Each point is reached from the start by the listed moves, each made 0, 1 or 2 times, or once backwards (-1), plus a little noise. Is the number of moves made odd or even? Then give how often each move was made.

Moves:
(1): [25 -2  9 -4]
(2): [ 15  26 -30  24]
Start: [43 -7 32 10]
Points:
[20 -8 23 17] => odd (-1, 0)
[ 53 -36  70 -17] => even (1, -1)
[106  18  22  21] => odd (2, 1)

Moves:
(1): [ 15  22  -8 -12   1   2  -2   8 -20  -9   4  -2]
(2): [  0  16  -2  22   7   8  14   1   8 -10   7 -10]
(3): [ 16 -11 -16   3 -24  -6  -8  16   3   1  -5   3]
(4): [ 15   5 -21  22  10   0 -10  12   2   6  13  11]
(5): [-15  21   2 -11   8  14   1  10  22  -7  25  17]
(6): [ 19  12  -3  18  -9 -14  -7  -1  -7   1  19 -14]
(7): [ 14 -15  12  -9  -1  19   3  16   6  -7   9  14]
(8): [  3  -7  -5  -3 -10  17  -1   9   3  18   4  10]
(9): [ 13   3  -9  10   9   1   8 -21  13   4   0  -5]
Start: [  2  14 -16 -13   3 -25  -5   1   5  -6  -5  -6]
Points:
[-22  20 -52 -11 -35 -12 -21  37  69  17  26  30] => odd (-1, 0, 2, 0, 2, 0, -1, 1, 0)
[ 12  80 -97  51  22   2  16  11  99 -16  34  14] => odd (0, 2, 2, 1, 2, -1, -1, 0, 2)
[ 92  21 -49   8 -50  -4  14  11  28 -11  15 -26] => even (1, 1, 2, -1, 0, 1, 1, 1, 2)
[ 62  58 -33 -24 -34  29  -1 117   9 -66  47  30] => even (2, 2, 2, 0, 1, 0, 2, 0, -1)
[ 59 111 -93  52  54 -51  -9  -4 -18 -29  27 -24] => even (2, 1, 0, 2, 0, 0, -1, -1, 1)
[ 110   78 -121   75  -19  -92  -42   39  -54  -17    8  -49] => odd (2, 1, 2, 2, -1, 1, -1, -1, 0)

Moves:
(1): [  5  -1   9   4  -2   2   4  19  -7  -4   3   6   0 -13   9  -7  -3   7
   3  -4   3]
(2): [-2 -2 -2 -7 14 -5  5 -2 -9  3  1  1 -6  7 -3 11  4  4 -3 -2  5]
(3): [  4  -8  -8  -9  10   0 -11 -16  -5  -1  -5  -8  -6  -3  10  25  23   0
   5  -1  -4]
(4): [ -9  -7  10   5  14   6  19   9   0  -9  -1 -10  -1   2  -2  10 -18  -4
   2   4  -9]
(5): [  5  10   1   4   5  -6 -10  10  -1   3  -6 -13   0   8  -1  -4   9  16
  -8  -7   3]
(6): [ 21  11  -1  -3  16  -1   3   0  -6  -8 -27   4   5   4   9  -5  -2   1
   6  -6  -7]
(7): [  2 -14   0  -7  -5  -9  18  -1   6 -13   9   8  16  -7   4  -3 -34 -11
  -3 -16   7]
(8): [-24  -7 -10 -11   7  -3  -5  -7  -9  -3  -8  -6 -16   3  -4  14  -1  -2
  -3  -5 -11]
(9): [ -1  -5   2   4  -3   3  11   2  -8  -9   0  -6   3   5  -3 -11  -5  -1
   3  -6   4]
(10): [  7  22   2  10 -24  -5  -8 -17  -4   9   1   6  -5   4   4   5  -1  11
   2   2   9]
(11): [-6  3  8  5  1  2 12  7  3 -9 -6  4 12  0 -5 11 14  1  7 -3 12]
(12): [  6  14   2   8  -3 -11   3   1   1  13  -4  -3   5   8   5  -3  16   3
   4  -9   8]
(13): [  2  18  14  -9 -12  -2 -10  10   1  -3  -2  -8  11  11   6  -4   3   6
  13  -6   7]
(14): [  6   9   2  10 -19 -12  -6   6  -8  -1 -13   8  -3   9   9   3   6  -8
  12  -2   3]
(15): [  0   7  -7  -2  -3   1 -12   7  -3   2  -2  -6   6  -9  10   1   0  -1
   5   9  -5]
(16): [ 4  5 -4  1  9 -1 -5 -3  3 12 -7  6 -4  7  2 -3 -3 11 14  1  0]
(17): [  6  -1 -13  -2  -3   8   9   3   6  -5  10   4   8  -3   8   5   1  -5
 -12   2  -3]
(18): [-9 -6  1 -9 -1 -9  3 -3 -4 -2 -8 -2 -6  1 -2 -1 -2  3 -4 12 -8]
(19): [ -3  -9  -2  -1  -5  13  15  12  -3  -5  -1 -12   0  -8  -9   8  -2  -7
   4   0   0]
(20): [ -9  -5   5   0   0   1  -8   3   0  10  -8  -9   5   2  12   6   3  -2
 -10  -8   2]
Start: [  5 -10  -2 -11  -1 -24   0   6   7   5  -5 -15 -13   0 -10  -3 -15   7
   1  -1   8]
Points:
[-29 -20 -21   7  72   6  63  55 -14 -10 -18  -3 -34  20 -30  31  -9  47
  -9   7  10] => odd (1, 2, -1, 1, 1, 0, -1, 1, 1, 0, 2, -1, -1, 0, 0, 2, 2, 0, 0, 0)
[  10   37   20  -19   51   -9    2  106  -13  -12  -72 -106   32   25
   54  -13   67   70   19  -41   -3] => odd (2, -1, 1, 1, 2, 1, -1, 1, 2, -1, 1, 2, 2, -1, 1, 1, 2, 1, 0, 1)
[-36  24  18 -23 -91 -76 -12  95 -22  -8 -41 -63  32  19  60  65  92  14
  -8 -92  67] => odd (2, 0, 1, -1, 2, -1, 1, 2, 0, 0, 2, 2, 2, 2, 0, -1, 2, 1, 1, 2)
[  0 -76  37  17  86  11 121 114 -31 -49 -49 -57  12 -20 -18   3 -80   3
  31 -65  23] => odd (2, 1, 0, 2, 1, 1, 1, 0, 2, -1, 1, 0, -1, 0, 0, 1, -1, -1, 2, 1)
[ -7 -15  27   9  75   7  20  46 -34 -35 -85 -91 -23  46  -3  11 -18  20
 -35 -47 -17] => even (0, 0, 0, 2, 2, 2, -1, 1, 2, 0, 0, -1, 0, 0, -1, -1, 0, -1, 0, 2)
[-15 -17  10 -18 -35 -20  -6  34 -34 -35 -44 -24  20 -12  71  64   7  15
  41 -53  43] => odd (2, 0, 2, 0, 0, 0, 1, 1, 2, 1, 2, -1, 1, 1, 1, 1, 1, 0, 0, 2)

Moves:
(1): [ -2   2  -1  16   6 -24  -8  -7  -4  -6  -2  -6  -3  -7   4  -5  11 -10
  10  -2 -17  -1 -17 -12]
(2): [-4  4  1 -3 -4  3  0  1 -1 -1  7 -3 11  5 10  0 -9  3 -1  7  0 12  4  4]
(3): [-11   1   1   7  10   0  22   0   8  -1 -13  -3  -3 -15  -5  -1 -11   1
  -1   3  10  11   2  20]
(4): [  7   3 -12 -13   1  -1  20 -14   9   3 -12 -10  17 -24   2   8  10  -6
  12   0  12   1  -5   6]
(5): [ 11  13   9  -1  -4  -9  26  -1  -1 -10   5   2  -5   1  -1  -8  -7 -13
 -16   1  -4  -9  10   6]
(6): [  0  11  -5   5   4  10   7  -7   4  -1  -3  -4   9 -13  -5 -16  -3  -7
  -2  -3  10   5  -2  -3]
(7): [  4  -7  -5  -1   5  -2 -12   8   2   7   8 -10   3   6   5   0   3   7
  -1  11   3   4  -1  -7]
(8): [  3   2   2  -2  -2  -4   9  -7  -4  -9 -14   2  -7  -4  -7  -3  10   5
  12  -2   7  -1  -4   1]
(9): [ -3   6  -4  -5  -6 -10  -1 -15  -9   0 -13   5  12 -16   2  -5  11   3
   5  -6   1 -10  12   4]
(10): [ -4   7  -4   0   3 -12   3  -3 -11  12   9   0   3  -5  -4   3 -11   0
   0   5  -4   2   3 -14]
(11): [ 13 -12  -2  -5   7  -4 -15   8 -10   3 -13  -3   9   4  -5   9 -16 -15
  -7  -4 -15  18  -2   3]
(12): [  9  -4  11 -12  -8   9  -6 -14  -7   0   6   5   2   2  16  -2 -11 -12
   6  -6   5  -8  -1  14]
(13): [  7  -9  -5   6  10 -18  -5  13   1   3  -9  -5   7   2  -5   9  -4  -6
   4   1  -1 -12 -19   0]
(14): [ -4   1  -7   4   0  -4  -3   3   4 -12  -4  15 -16  13   8   1   0   0
  -2  -1  -3  -4  13 -11]
(15): [ -6  -8   0  -4 -15 -13  -2 -11   5   5  10  13   3  17   1  -6  11  -9
   7   1  10  -5  -3   6]
(16): [ 1 -7  2  2 13  5  0 -5 -1 -6 -4 -3  0  3 -7  5 -9  1 -3  2 -5  1  6 -8]
(17): [  3  -4   3  -3 -11   5   2  14   5  -8   1  12   1   0  -5   5   0  -2
   0   2   1   0   8   2]
(18): [  4  -5  -3  10  -1 -10  -8   4   0  10   5 -12  12   6   2   3   2   2
   3  -3  18  11   0  -5]
(19): [  2  -2   2  -7   5   4  -5   0  -3   3   2  -3  -2   0   4  -4  -7   2
   4  -7 -18  -1   6   0]
(20): [ -4  -9 -11   5 -15   4   6   7  -8  -2  -7   7   1   2  -3   6 -12 -19
  -2   6 -15  -7   4   2]
(21): [ -1  -7  11   4  17   3  15 -10 -25   3 -10   8   9   3  14   3  -9 -26
 -18  -3  -8  15  -1   6]
(22): [ -3   3   3  -8   6  11  -9  20   0  10   3 -15   4  -2  -2   7  -1  -2
  -1  -2   7  -1   1   4]
(23): [ 11   7  11   2 -13   8   1  -1   5   4   4   6  -1   3   2   9   2   3
   6  14 -10  -7   3   1]
(24): [13  6  3  2 -1  4  3 10 -7  1 17 -4  3  1 -6 13 -6 -4  0 12  2  2  1 19]
Start: [ -1  -4  -1  -4  -8  -5   6 -12  -4  17  -3  12  -1   6  -2   5  14  12
  -8   4 -11  -2  -3  20]
Points:
[-31 -24 -26  -6  35 -42 -15  -6  24   6   2 -32  13   4 -31 -13  17  33
  73  22   9 -24 -46  35] => odd (1, 2, 1, 0, -1, 1, 1, 2, 0, 0, -1, 0, 2, 0, 2, 2, 0, -1, 2, 0, -1, 1, -1, 1)
[  -9  -10   -9  -27   14    8   82 -102   -6   28  -29   12   48  -60
    2  -32    0 -113   -8  -31   14   41  -49   80] => odd (1, -1, 1, 2, 0, 2, -1, -1, -1, 0, 1, 1, -1, -1, 2, 0, 0, -1, 0, 0, 1, 0, -1, 0)
[  33   16    5   38  -85  -76   98 -104  -28   16   10   11   62  -13
    7  -16   -9 -121    9   32    1   24  -23   92] => even (2, 1, 1, 1, 2, 1, -1, 0, 0, 0, 1, 1, -1, -1, 2, 0, -1, 2, -1, 2, 0, -1, 1, 1)

Moves:
(1): [ 0 -8  6  3 -2 11  7 12  2 -1  4 -9  3  6 15 -2  5 -1 -6 -6  4 -3  0  3
  7]
(2): [-9  1 -2 -5  7 -5 -9  7 -1 -1 -1 -6 -5  3  0  3  3 -8  1 -2 -5 -8 -4 -1
  4]
(3): [ -7   1   2   8   4   5  12   8  -3   9  -4  -5 -13   7   4   3   6  -8
   2   3 -12   0   9   8   4]
(4): [ 10  11  -3  -5   6   5  -1   1  -3  -5   1   1  -1   7  -7   1 -10  -3
   4   3  -6  -5   2   0 -16]
(5): [ -2  -9   6   3  -8  -5   2   2   0   7   7  -3   0   0   8   4   9  -3
  -6 -10  -4   4   5   5  -7]
(6): [ 2 -4 -3  2  0 -9 -7  5  3  8 10 -4 18 -3  4 -1 11 10 -2  7  2  8  3  2
 11]
(7): [ -4   2  -5   6   0   2  -5  -1   2   3   4  -6  -2   2   4   3   1 -11
  -1   5   7 -10  -9   7  -5]
(8): [-2  0  1  4  6  6 -3 -4  5  0 -1 -1  2 10  1  2 -9 -1  4  2 -1  9  1 -8
  4]
(9): [  1 -19  -4  -3   7   0  -5   3  -9   7  -2 -13   2   2  -5  -8 -10   2
  -2   7   1   4  -3   5  12]
(10): [ -2   1  -1  -5   4  13  -3  -4  -6  -1   1   1   2 -12  -7   1  -4  -6
  -2   7  -6  -8  -9  -8   0]
(11): [ 2  8  8  7  1 -1 -5 15  1 -9 -1 17 -8  0 -6  4 -8  5  2  9  0  3  2 -5
 -7]
(12): [-3 -8 15  5  1  1  4 -5 -3  9 -1 -3  3 -6  1 -1 12 -4  6 -8  6 -8 10  6
 -5]
(13): [ -6   1  11   1  -3  -2   3  10   7  10  -4 -11  -2  -4   7 -11 -12   4
  -8  -3  -9   7  22 -14  14]
(14): [  3   6   0 -15  -5   4  -1  -6  -4   5  -4  16  -5  -3   9   6 -13  12
   6  20  -7   1 -10   5   4]
(15): [ -5  15   3  -4   3   6  -3   4  -2   1   6   6  -6   0  -4  -6  -1  -2
  10   7   1   1 -11  -2 -10]
(16): [-6 -3 -2 -8 -1  5 -2 -4  1 -7  1  2 -1 -3 -2  5 -2 -9  0  3  0 -4 -6 15
 -2]
(17): [-12   5   4  -3  12   6   7   8   1   6  -3   7  -7   3   5  -1  -6   5
  -2   4  -5   3   5  -4  -4]
(18): [ -8  -4  -7  -9   8  14  -2  -2 -13  -6  12  -5 -13   5  14   2   0   8
  -5  -5  -1   2  13  -2  10]
(19): [  1 -11   4 -11  18  -9   2  -9 -23 -10   6  -5  14  -4  21  -3   6  -5
  -9   0   2  16   3  -1  19]
(20): [ -3   6   0   4 -12  -9   6  -1  -1   3  -5   3   7   7  -8   7   0   1
   3   4  -4  -1   7  -2  -3]
(21): [-12  11   8   6   7   2  12  -2   2  11  -5 -13 -13   1  -5  17   0  11
   7 -13  -2   1   0   5  -6]
(22): [ 6  3  8 -2  0 -6 -2 -2  1  7  0  3  0  8 -8  1  6 -3 -9  2  4  8  1 -2
  4]
(23): [ 13   6  -4  -6  -3  -6  17   2  16   5   5   9   4  -6  -5   4 -13   1
   6   3   6   7  -7 -16   9]
(24): [  1 -12   5  -2   1 -10   3   0   5  -4  -6 -15  11   0   2  -5  11   2
   1   4   2   1   7  -2 -10]
Start: [-14  -8  -4  15   6 -16 -16   6  -9 -10  -9   4  -6  -2   5  -2 -10  -3
  14  -6   7   9  -2 -12   3]
Points:
[ -8 -62  17 -37  58 -57  -9  16 -41  19  -4   3  58 -12  82 -33  42  -1
 -43  31   3  66   6  -4 121] => odd (1, 1, 1, -1, -1, 2, -1, -1, 0, 0, -1, 0, 0, 1, -1, 0, 2, -1, 2, -1, -1, 2, 0, 0)
[-37 -46  62  -3  12 -77  32  -2  -4  20  16 -83  74 -29  42   0  94  -6
 -40 -45  10  87  22   5  29] => odd (1, -1, 0, -1, 2, 2, -1, -1, -1, 1, -1, -1, 1, -1, 1, 2, 0, -1, 2, 0, 2, 2, 0, 2)
[-33  -2  26 -30  40  67  12  37   6  46  27  44 -43 -20  28   8 -27  32
   6   8  19   6  -2 -60  87] => odd (2, 1, 0, -1, -1, 1, -1, 0, 0, 2, 0, 2, 0, 1, 0, 0, 2, 2, -1, -1, 0, 2, 2, -1)
[ -13   11  -14   23   31   33  -16   70   -7  -31   24   -1  -48   60
    8   24  -10 -116    5   12   -9  -27  -48    2  -41] => even (2, 2, 2, 2, 2, -1, 2, 1, 0, 1, 1, -1, -1, -1, 1, 1, 0, 0, 0, 0, -1, 1, 1, 0)
[ 11 -27  38  70  -7 -31 -28  21  -3  27   5  12  21 -45 -14 -38  17 -30
   7 -19   9  16  38 -29   9] => odd (-1, -1, 1, 0, 1, 1, 0, 0, 0, 1, 1, 2, 1, -1, 0, -1, -1, -1, 0, -1, -1, 0, 0, -1)
[-47  50  25  25  79 -20  22  47 -32   1  35  -9 -20  17  32  41  35 -18
  12 -15  10  48 -37 -35   2] => even (1, 1, 1, 0, 1, 1, 1, 0, -1, 1, 1, -1, -1, -1, 2, -1, 1, 0, 2, 0, 2, 1, 1, 0)
[-40 -71  32  33  32   8 -10 -16 -40  -9  14 -82  16 -10  20 -20   8 -47
  35 -35  60  -6 -22  28 -30] => odd (1, -1, -1, 0, 1, -1, 2, 1, 2, 0, 0, 2, 0, -1, 2, 1, -1, 0, 1, 0, 1, -1, 0, 1)
[-11 -41  51 -44  63 -54  24  21 -19  20 -17 -66  26  -5  22 -56 -38 -56
  25  -1  25  35   8 -34  65] => even (1, 2, 0, 1, -1, -1, 0, 0, 2, -1, -1, 2, 2, 0, 2, 1, 0, -1, 2, 0, 0, 1, 2, 1)
[ -71   75   16  -33  105   85  -42   41  -89    5   39   41 -100   20
   46   55  -52   37   22   66  -64   51  -13   15    6] => even (0, 0, 2, 2, 1, 2, 0, 1, 0, 2, 2, -1, 0, 2, 2, 1, 1, 2, 1, -1, 2, 1, -1, -1)
[-16   3  40  15  -9 -43  61  45  17  -6 -43  -6 -17 -19 -36  61 -21  17
  26 -13 -13  -1  17 -59 -28] => odd (1, 1, 0, 0, 1, -1, -1, -1, 0, 2, 2, 0, 0, 0, -1, 0, 0, 0, 0, 2, 2, 0, 2, 2)
